Each row of a before or after table is a point. One or more steps were done to the points. Then noise was added and the rows were shuffled. The steps act on how far a point lies along the listed directions, d1 being the first. Name the steps. A step turns or swaps two directions, mirrors them in a line or flattens them onto one, adds a multiple of one to another, or multiplies one. Angles are multiples of 10 degrees, from the lower direction toward the higher: turns from -170 to 170, lines from 10 to 170 but not 90. Use the fewest steps. Two steps may share a direction if one is a turn and the other turns, adds or multiplies; they go together, in the order done. Otherwise the lowest direction goes first.

Directions:
(1): 54, -24, 46
(2): -38, -64, 11
Before (14 x 3):
26, -2, 9
-6, -33, 2
83, 25, 7
-51, -19, -35
-1, -21, -9
5, 61, -48
36, -23, 33
15, 63, -47
52, 61, 23
10, -8, -6
-11, 33, -15
30, 9, 41
24, 23, 14
21, -23, 4
After (14 x 3):
-63, 26, -77
6, -6, -12
-75, 32, -81
66, -28, 85
24, -8, -2
54, -20, 58
91, -42, 85
17, -10, 1
-94, 38, -84
113, -55, 63
24, -11, 37
52, -31, 25
43, -24, 31
-55, 28, -39
Steps: multiply d1 by 2.5; multiply d2 by 0

Directions:
(1): -12, 83, 8, -18
(2): 51, -5, -20, -67
(3): -29, 4, -81, 2
(4): 63, 22, -20, 52
Before (13 x 4):
-15, -46, 2, -19
-57, 19, -14, 6
2, 5, 71, 50
-12, 67, -47, 44
-27, -50, 34, -22
51, 28, -29, -34
26, -63, 34, 46
-21, -80, 2, -5
-58, 37, 93, -16
57, 4, 23, -37
-56, -3, 27, -19
70, -30, -83, -15
34, -17, 9, 16
After (13 x 4):
-7, -20, -36, -25
-51, 10, 57, -11
9, -38, 20, -42
44, -9, 37, 0
47, -13, 6, -8
-9, -24, 25, -32
10, 41, -6, 47
-57, 37, -48, 30
21, -52, -89, -36
-17, -23, 0, -28
-2, 44, 110, 40
47, -24, 4, -4
25, 33, 33, 36
Steps: flatten d1 and d2 onto the line at 130 degrees; mirror d3 and d4 in the line at 20 degrees

Directions:
(1): 9, -7, 27, 79, 34, -54
(2): -54, -35, -44, -3, -42, -58
(3): -38, -18, 79, 13, -50, 23
Before (8 x 6):
22, -2, -4, 30, 12, -41
55, 20, -18, -59, 44, 23
-24, 0, -76, -53, -70, -29
34, 16, -59, -14, 34, -1
-20, 3, -118, -50, -4, -51
4, 26, -57, -41, 33, 3
-72, 15, -43, -66, -82, -17
17, 16, 24, -41, 5, 90
After (8 x 6):
20, 3, -44, -18, 1, -21
-53, -16, 3, 24, -11, -54
-20, -12, -7, 85, 26, -105
-50, -42, 22, -21, -50, -43
13, 47, 79, 87, 33, -38
-37, -29, -29, 18, -26, -47
27, 12, 40, 90, 7, -63
-49, -25, 60, -7, -51, 44
Steps: turn d2 and d3 by 110 degrees; turn d1 and d3 by -120 degrees

Directions:
(1): 4, -52, -36, 45, -65, -30, -58, 21
(2): -18, -69, 18, 21, 23, 5, 62, 69
Before (14 x 8):
-5, -53, -15, 38, -23, 2, -19, 28
-20, 32, -12, -21, 10, -16, 6, -31
13, -24, -3, 1, -20, -5, -1, -8
15, 116, -2, -50, 2, -10, -45, -94
8, -53, -24, 18, -15, -16, -11, 36
1, 70, -1, -42, 30, -10, -3, -65
4, 77, -19, -29, 5, -8, -45, -73
14, 29, -23, -6, -56, -27, -93, -51
25, 102, 0, -67, 10, 37, -24, -104
9, 91, 4, -34, 30, -2, -10, -70
-16, -12, -28, 7, -35, -5, -48, 3
0, 35, 28, -29, 65, 14, 41, -2
21, 83, -20, -8, -54, -17, -92, -72
-24, 58, -6, -50, 29, 30, 25, 3
After (14 x 8):
-10, 74, 17, -46, 52, 9, 22, -50
-25, 19, -6, -19, 27, -13, 29, -10
6, -17, -27, 25, -37, -6, -53, -9
-8, -20, 27, -4, 61, 7, 56, 45
-14, 37, 20, -40, 63, 0, 55, -23
14, -11, 0, -2, -21, -10, -9, -16
7, 69, 40, -72, 77, 63, 69, -54
20, -23, -39, 15, -33, -26, -46, 6
-17, 25, -26, -17, -23, 1, -49, -23
-32, 15, -4, -35, 34, 28, 49, 43
-4, 56, 32, -36, 70, 11, 60, -28
1, 100, 40, -66, 73, 20, 51, -56
13, 117, 21, -46, 15, 16, -19, -77
9, 79, 6, -50, 5, -1, -49, -73
Steps: turn d1 and d2 by -50 degrees

Directions:
(1): 26, 28, 3, -4, -112, 31, 24, 30, 18
(2): -37, -75, 79, 30, -24, -13, 38, 5, -21
Before (14 x 9):
-1, 2, -18, -5, 24, 9, 2, -5, 2
1, -10, 27, 5, -11, -5, 12, 1, -7
33, 29, 6, -7, -121, 33, 16, 39, 20
-6, -13, 0, 5, 7, -3, 8, -2, -3
-3, 17, -5, 3, 16, 1, 1, -5, -1
-6, -16, 13, -1, -26, 5, 18, 2, -7
-16, -31, 39, 9, -17, 4, 26, -3, 2
-6, 21, -8, 3, -24, -3, 5, -2, 13
-2, 12, -5, 6, -10, 14, 17, 2, 11
-10, -14, 13, 9, 27, -21, 4, 4, -4
-2, 6, -13, 7, 48, -2, -17, -4, 11
-5, -16, 13, 14, 23, -17, 11, -8, -6
-17, -27, 11, 10, 52, -18, -7, -22, -17
3, -24, 9, -9, 38, -8, -6, 9, -7
After (14 x 9):
7, 1, 20, 2, -24, 0, 13, 5, -2
-4, -13, 3, 5, -3, -1, 13, 0, -3
3, -1, 1, -7, -34, 10, 15, 4, -1
-1, -34, 23, -4, 20, -7, 4, 13, -9
-7, 9, 1, 6, 19, -1, 3, -6, -4
-13, -14, 7, 16, 46, -7, -8, -4, 5
52, 71, -50, -28, -75, 33, -17, 27, 29
0, 17, -12, 4, -2, 13, 13, 0, 12
-7, -9, -7, -1, 27, 6, 6, -6, -2
-5, 27, -17, 0, -10, -4, -2, -6, 13
-22, -41, 34, 18, 19, -15, 10, -13, -19
-4, -12, 28, 3, -43, 14, 26, 5, 9
-4, -20, 21, 16, 2, -14, 19, -3, -5
-11, -19, 23, 12, 6, -18, 12, 9, -4
Steps: turn d1 and d2 by -40 degrees

Directions:
(1): -85, -24, 33, -23, -92, -7, 11, -8, -5, 26, 40
(2): 26, -13, 18, 98, -46, 10, 23, 34, 14, 57, -49
(3): -14, -52, -36, 24, 32, 17, -87, -18, 31, 62, 44
(4): -16, -26, -98, 7, -29, 27, 28, -68, -30, -10, -44
(5): 33, 9, -25, 7, -54, -76, -28, -25, 84, -41, 1
Before (9 x 11):
38, 43, -4, 4, 52, 8, 18, 3, -14, 4, -12
48, -31, 7, 91, -14, 41, -46, 51, -7, 105, -19
-47, -5, -21, -24, -28, 3, 29, -39, -28, -26, -20
46, 0, -15, 4, 18, -33, -46, -25, 73, -30, 18
67, -14, 17, 46, 27, -15, -47, 44, 38, 0, 5
35, 49, 13, 15, -33, -49, 22, 0, 34, -46, -48
-56, 5, -53, -112, 2, 46, 89, -51, -63, -21, -20
99, -16, -51, 112, 21, 6, -23, 10, 55, 50, -50
13, 50, 46, -74, -17, 16, 43, 15, -64, -54, -11
After (9 x 11):
-18, -24, -40, -1, -15, -30, -61, -43, 54, 7, 16
-26, -54, -26, 30, 4, 51, -22, -22, 3, 58, 10
-72, -34, -82, -80, 7, 57, 8, -75, -56, 2, 45
115, 54, -21, 19, 36, -30, 50, 23, 61, -29, -90
-58, 21, 11, -119, -16, 33, 9, -6, -90, -17, 52
71, 21, 8, 14, -83, -46, -20, 0, 53, -26, -32
-14, 14, -35, 1, -46, -11, 44, -41, 1, 11, -12
43, 23, -8, 16, 48, -29, -16, 0, 29, -28, -30
-62, -55, -15, -14, -49, 25, -4, -10, -39, 17, 31
Steps: turn d1 and d4 by -70 degrees; turn d1 and d2 by -160 degrees; turn d3 and d5 by -90 degrees

Directions:
(1): -20, -36, 0, 27, 24, -31, 21, -37, -55, 49, 19, -105
(2): -111, -26, 7, 1, 4, 32, 19, 2, 62, -48, 37, -23
(3): -10, -65, 8, 24, -60, 32, 58, -7, -63, -38, -58, 26
(4): 43, -15, -64, -61, -41, 29, -26, -66, 15, -48, 12, -47
(5): -23, 49, -107, 32, 55, 38, 37, -7, -22, 2, -21, 17
(6): -8, 50, -15, -37, -25, -88, 59, 43, 3, -48, -30, -38
Before (14 x 12):
7, 6, -10, -8, 8, -31, 3, -25, 1, 16, 39, -74
29, -34, 46, -2, -38, 4, -27, 3, -2, 25, -21, 3
24, 24, -2, -13, 3, -66, -3, 11, -18, 9, 11, -59
49, 29, -39, -23, -33, -5, 7, 3, -7, -30, -52, 22
21, 47, 14, 21, 35, -10, -25, 25, 22, 52, 12, 38
-8, 55, 9, -6, 7, -15, -11, 44, 61, 7, 24, 27
39, 22, -8, -18, -21, 63, -23, -12, 1, -43, -1, 103
9, 53, 30, 11, 10, -31, 9, 53, 22, 38, 9, 21
55, -6, -48, -10, -23, 29, -1, -18, 8, -44, -26, 47
13, -5, -16, 2, -6, -24, 26, 26, 11, 4, 27, -34
9, 9, 0, 4, 4, -26, 12, -12, -25, 18, -10, -64
35, 3, -7, -18, -35, 33, -13, -8, -6, -26, -5, 36
0, -38, 19, -1, -51, 61, 7, -11, -14, -38, -34, 49
-6, 2, -35, 8, 21, -48, 34, -30, -66, 8, -15, -89
After (14 x 12):
19, 1, -13, -14, -33, 9, 13, -11, -23, -28, -10, 0
83, 66, 15, 22, 3, 9, -19, 53, -1, 55, -18, 99
88, 6, -26, 27, 29, 0, -33, -29, -78, 75, -3, -10
46, -44, -8, -12, -42, -3, 4, -29, -8, -33, -14, -2
15, -64, 17, 29, 15, -7, -20, -69, -76, 49, 10, -77
13, 27, -48, 13, -8, 0, 35, 17, -26, 5, -58, 3
33, -11, -1, 23, 13, 0, -9, -33, -49, 48, -12, -48
124, 77, 23, 0, -2, -53, -28, 51, -15, 49, -43, 87
43, 63, 6, -5, 11, 8, -38, 39, 44, 31, 11, 74
25, -22, -22, 20, 12, 17, 1, 6, 1, 32, 36, -14
31, 29, 13, -46, -53, -6, 10, 8, -4, -70, -15, 53
74, -27, -3, 2, -37, 28, -27, -30, -39, 12, -41, 21
-104, -22, -1, -13, -43, 42, 53, 8, 38, -92, -14, -3
38, -1, -25, 16, 28, -15, -7, -44, -39, 57, 34, -71
Steps: add 1 times d4 to d1; turn d2 and d3 by -30 degrees; multiply d2 by 2.5; turn d5 and d6 by -170 degrees

Directions:
(1): -39, -18, 24, 0, 39, -18, 39, -15, 0, -107, -23, 56, -16, 69
(2): -29, 19, -19, 2, -7, 26, -14, -74, -85, -48, -11, 2, 63, -68
(3): 6, 0, -27, -100, -1, -15, 100, 32, 10, -22, 16, -18, 4, -55
(4): 99, 64, -61, 8, 59, -16, -27, 28, -11, -43, 13, -1, 25, 20
(5): -32, -14, -60, -70, -21, 55, -55, -29, 59, -20, 15, -29, 32, 56
(6): 102, -38, 26, -19, -47, 74, 27, -46, -23, -5, -2, 28, -31, 20
Before (10 x 14):
-32, -20, 36, 12, 8, -55, -1, 22, 25, 68, 25, -2, -21, 21
57, -6, -17, -111, 15, -29, 112, 69, 30, -21, 37, 8, -39, -19
-26, -15, 15, -22, -33, 29, -7, -17, 21, 28, 14, -12, -19, 6
46, 19, -1, 42, -29, 44, -66, -27, -50, 25, -3, -9, 20, -14
11, 7, -16, -9, -3, 20, 0, -49, -71, -48, -28, 22, 40, -59
15, -28, 35, 47, -28, 17, -26, -18, 14, 42, -15, -9, -27, 19
23, -39, 36, 9, -24, 37, -27, 9, 34, 2, 23, 8, -37, 59
34, -15, -2, -8, -53, 21, 28, -1, -11, 29, 6, -21, -19, -26
-31, 40, -15, 37, 12, -8, -112, 37, 10, 114, 18, -62, 26, -33
-76, 2, 6, -18, -7, -32, -8, 11, 38, 22, 8, -29, -33, 51
After (10 x 14):
45, 20, -23, 17, 1, 21, -75, 23, 14, 17, 38, -28, 12, 12
49, -34, 18, -64, -24, -6, 52, 10, 20, 59, 39, -6, -28, 4
57, 22, -17, -43, -10, 18, 34, -1, -19, 0, 24, -14, -4, -38
27, -9, -11, -96, -62, 33, 53, -21, -2, 36, 25, -45, -27, -19
53, 27, -21, 12, 7, -26, 33, 35, -19, -11, 3, -11, -11, -17
-33, 4, 2, 25, 41, -23, -5, -21, -40, -83, -40, 51, 17, 6
-8, 35, 35, 120, 28, -26, -70, 1, -57, -5, -24, 26, 4, 16
62, 10, -2, 33, 8, -3, -17, 8, 7, 13, -5, -13, -11, 12
-2, -23, 97, 53, -25, 2, 18, 3, -60, 94, -11, 6, -40, -68
-1, 8, -41, -87, 10, -28, 30, 65, 49, 21, 44, -28, -7, -20
Steps: turn d2 and d5 by -50 degrees; turn d1 and d5 by 70 degrees; turn d4 and d6 by -110 degrees; add 1.5 times d6 to d3

Directions:
(1): 31, 76, -49, 7, -19, -21, 54, -8, -16, 7, 68, 20, -21, -52, -30, 5, 96, 56, 18, -47
(2): -28, -4, -11, -19, -9, -36, 48, 12, 8, -46, -56, 58, -27, 3, -51, 109, -46, -20, 3, -75
(3): -34, 43, 27, 63, 73, 18, -3, -96, -50, -15, 34, 61, 49, -16, 33, 23, -12, -34, -40, -10
Before (11 x 20):
-13, -37, 9, 11, 13, 5, -24, 4, 11, 17, 7, 2, 14, 16, 22, -25, -12, -1, -4, 29
5, 32, -14, 18, 14, 8, 8, -36, -8, 17, 59, 10, 11, -29, 2, -15, 50, 26, 2, -8
-10, -51, -15, -26, -29, -6, -9, 34, 12, -5, -47, -11, -17, 25, -26, 8, -26, -14, 11, 10
14, 8, -28, -12, -16, -12, 15, 21, 13, -4, 6, 11, -12, -15, -27, 29, 21, 6, 12, -41
-16, 11, -1, 3, -3, -13, 14, 11, -7, -6, -4, 37, -14, -19, -8, 34, -2, -5, 0, -37
15, -49, 7, -20, -5, 10, -34, 24, 21, 22, -23, -35, 9, 13, 7, -25, -27, -8, 8, 43
-11, -34, 16, -15, -25, -2, 4, 40, 13, 5, -41, -4, -9, 3, -22, 2, -31, -4, 7, 11
34, -2, 8, -12, -13, 4, 0, 4, 5, 22, 31, -20, -4, -6, 6, -28, 37, 20, 0, 24
-6, 22, 15, 23, 17, 10, -1, -26, -17, 0, 12, -3, 23, 3, 20, -13, -8, 6, -11, 27
2, -28, -6, -23, -29, -1, -28, 40, 22, 29, -11, -51, -2, 3, 8, -39, 17, 21, 18, 41
-17, 26, 4, 19, 22, 7, 21, -18, -10, -24, -6, 40, 1, -8, -14, 49, -21, -11, -5, -43
After (11 x 20):
-8, 36, -7, 17, 3, -9, 18, -5, -19, 4, 28, 38, -9, -34, -2, 16, 31, 11, 0, -35
-26, -66, 48, -5, -2, 20, -34, 28, 12, 11, -56, -19, 14, 26, 9, -26, -69, -32, -8, 50
-30, -80, 28, 0, 15, 7, -43, 19, 26, 6, -39, -4, 14, 45, 25, -12, -68, -31, -9, 40
30, 88, -63, 9, -17, -22, 67, -24, -11, 12, 96, 35, -22, -71, -43, 16, 122, 74, 25, -69
-26, -88, 23, -13, -3, 21, -57, 19, 10, 1, -65, -29, 13, 51, 12, -23, -72, -47, -7, 57
-12, -108, 43, -29, 8, 24, -73, 33, 35, 14, -79, -48, 23, 52, 28, -24, -103, -51, -5, 74
-8, -48, 5, -27, -27, 0, -38, 46, 28, 25, -32, -54, 1, 15, 10, -35, -9, 8, 15, 48
35, 57, -50, 5, -12, -11, 33, 0, -6, 10, 64, 17, -10, -47, -26, 10, 85, 36, 15, -50
44, 18, -13, -20, -28, -11, 25, 13, 5, 18, 39, -11, -20, -21, -16, -11, 62, 39, 11, -2
-11, 8, 14, 11, 6, 1, 7, -8, -6, -11, -13, 0, 11, 11, 4, 11, -26, 1, -4, 11
-9, 43, 1, 29, 26, 11, 22, -30, -19, -17, 16, 39, 6, -19, -7, 35, 0, -2, -7, -37
Steps: multiply d1 by 3; flatten d2 and d3 onto the line at 60 degrees

Directions:
(1): 39, -25, 94, 58, 4, -15, 1, 35, 77, 8, -11, -43, 3, 33, 38, -41, 6, -17, -19, -68, -63, -9, -54, -68
(2): 51, -39, 46, -78, 29, 27, 83, 22, -10, 7, -9, 76, -15, 25, 24, 38, -44, 11, 24, -35, -5, -70, 72, -28
Before (12 x 24):
12, 14, -2, -25, -4, 1, 22, 15, -16, -8, -5, 21, 4, 12, 5, 2, 6, -3, -13, 5, 0, -16, 21, 2
-17, -1, 12, 35, -5, -13, -23, -7, 42, -11, 18, -45, 7, 17, 13, -11, 13, -1, -19, -31, -22, 24, -42, -5
-13, -3, -21, 19, -24, -15, -9, -12, -6, 6, -5, -22, 5, -13, -9, -25, 23, -5, -6, 10, 16, 15, -6, -4
53, -34, 34, -54, 4, 9, 53, 2, -11, 9, -14, 40, -7, 23, 18, 20, -27, 13, 24, -17, -4, -63, 41, -29
40, -16, -1, -67, 21, 34, 58, 9, -45, -10, 3, 64, -7, 0, 7, 22, -35, 12, 25, -4, 9, -56, 73, -13
-36, 29, -121, -72, 14, 4, 5, -47, -89, 6, 22, 51, -5, -56, -71, 56, -6, 16, 26, 97, 61, 10, 62, 76
-22, 28, -21, 4, -24, -13, -15, -4, 22, -15, 12, -26, 3, 5, -3, -31, -8, -8, -5, 18, 9, 20, -28, -8
7, -1, -8, -4, 1, 1, 9, -1, 0, 3, 3, 14, -11, -2, 0, 20, 2, -11, 10, 4, 22, 23, -3, 20
31, -10, 23, -20, 22, -1, 26, 9, -6, 2, -17, 30, -11, 8, 8, 2, -19, -7, -6, -12, 13, -13, 17, -10
11, -11, 33, 27, -2, 6, -39, 13, 32, 1, -7, -64, 0, 4, 19, -34, 18, -12, -4, -19, -39, 10, -52, -36
-17, 20, -43, -9, -16, 26, 7, -20, -21, 0, 14, 10, 7, -37, -20, 20, -7, 3, 6, 42, 34, 7, 13, 25
-28, 48, -43, 27, -19, 5, -45, -23, -20, -29, 0, -42, 4, -14, -18, -21, 22, 1, -15, 27, 26, 39, -39, 24
After (12 x 24):
-55, 47, -81, 82, -17, -43, -97, -38, -2, 9, 15, -86, 21, -48, -63, -35, 56, -13, -16, 72, 4, 83, -80, 40
5, 4, -10, 12, 0, -3, -1, 2, 6, 4, -1, 1, -17, 1, -5, 13, 8, -13, 4, 5, 15, 30, -14, 16
-23, 23, -20, 49, -25, 10, -24, -13, 18, 1, 9, -40, 10, -33, -10, -12, 8, -9, -7, 24, 9, 28, -39, 4
1, 6, -17, -23, 13, -3, 7, -14, -33, -7, -9, 26, -7, -12, -13, 3, -11, -9, -6, 23, 31, 5, 25, 23
42, -39, 52, -41, 18, 28, 23, 20, 11, 4, -11, -3, -6, 16, 32, 3, -14, -4, 12, -32, -30, -40, 6, -44
15, -21, 41, -12, 16, 4, 29, 9, 43, -6, 15, 1, -4, 34, 32, 15, -15, 6, -3, -60, -23, -17, 9, -28
16, 17, 40, 46, -13, 1, -24, 10, 34, -21, -13, -48, 2, 18, 17, -42, 15, -9, -20, -28, -22, 15, -58, -35
-25, 30, -91, -24, -7, 18, -15, -24, -76, -21, 13, 16, 7, -37, -34, 10, -1, 15, 15, 60, 41, 4, 33, 46
1, 5, -60, -52, -10, 8, 11, -36, -64, -2, 1, 35, -1, -11, -21, 28, -10, 21, 29, 48, 45, -22, 45, 36
-7, 24, -20, -9, -11, -1, -2, 7, -22, -7, -10, 3, 9, -1, -5, 1, 22, -1, -13, 19, 12, 2, 10, 18
-2, 10, 16, -1, -11, -11, 12, 11, 44, -6, 5, -16, -2, 18, 12, -38, -21, -11, -3, -12, -11, -4, -19, -38
10, -14, 14, 23, -18, -15, 6, 0, 14, 10, -10, -21, 5, 5, 6, -31, 12, -10, -9, -11, -1, 1, -11, -31
Steps: turn d1 and d2 by 80 degrees
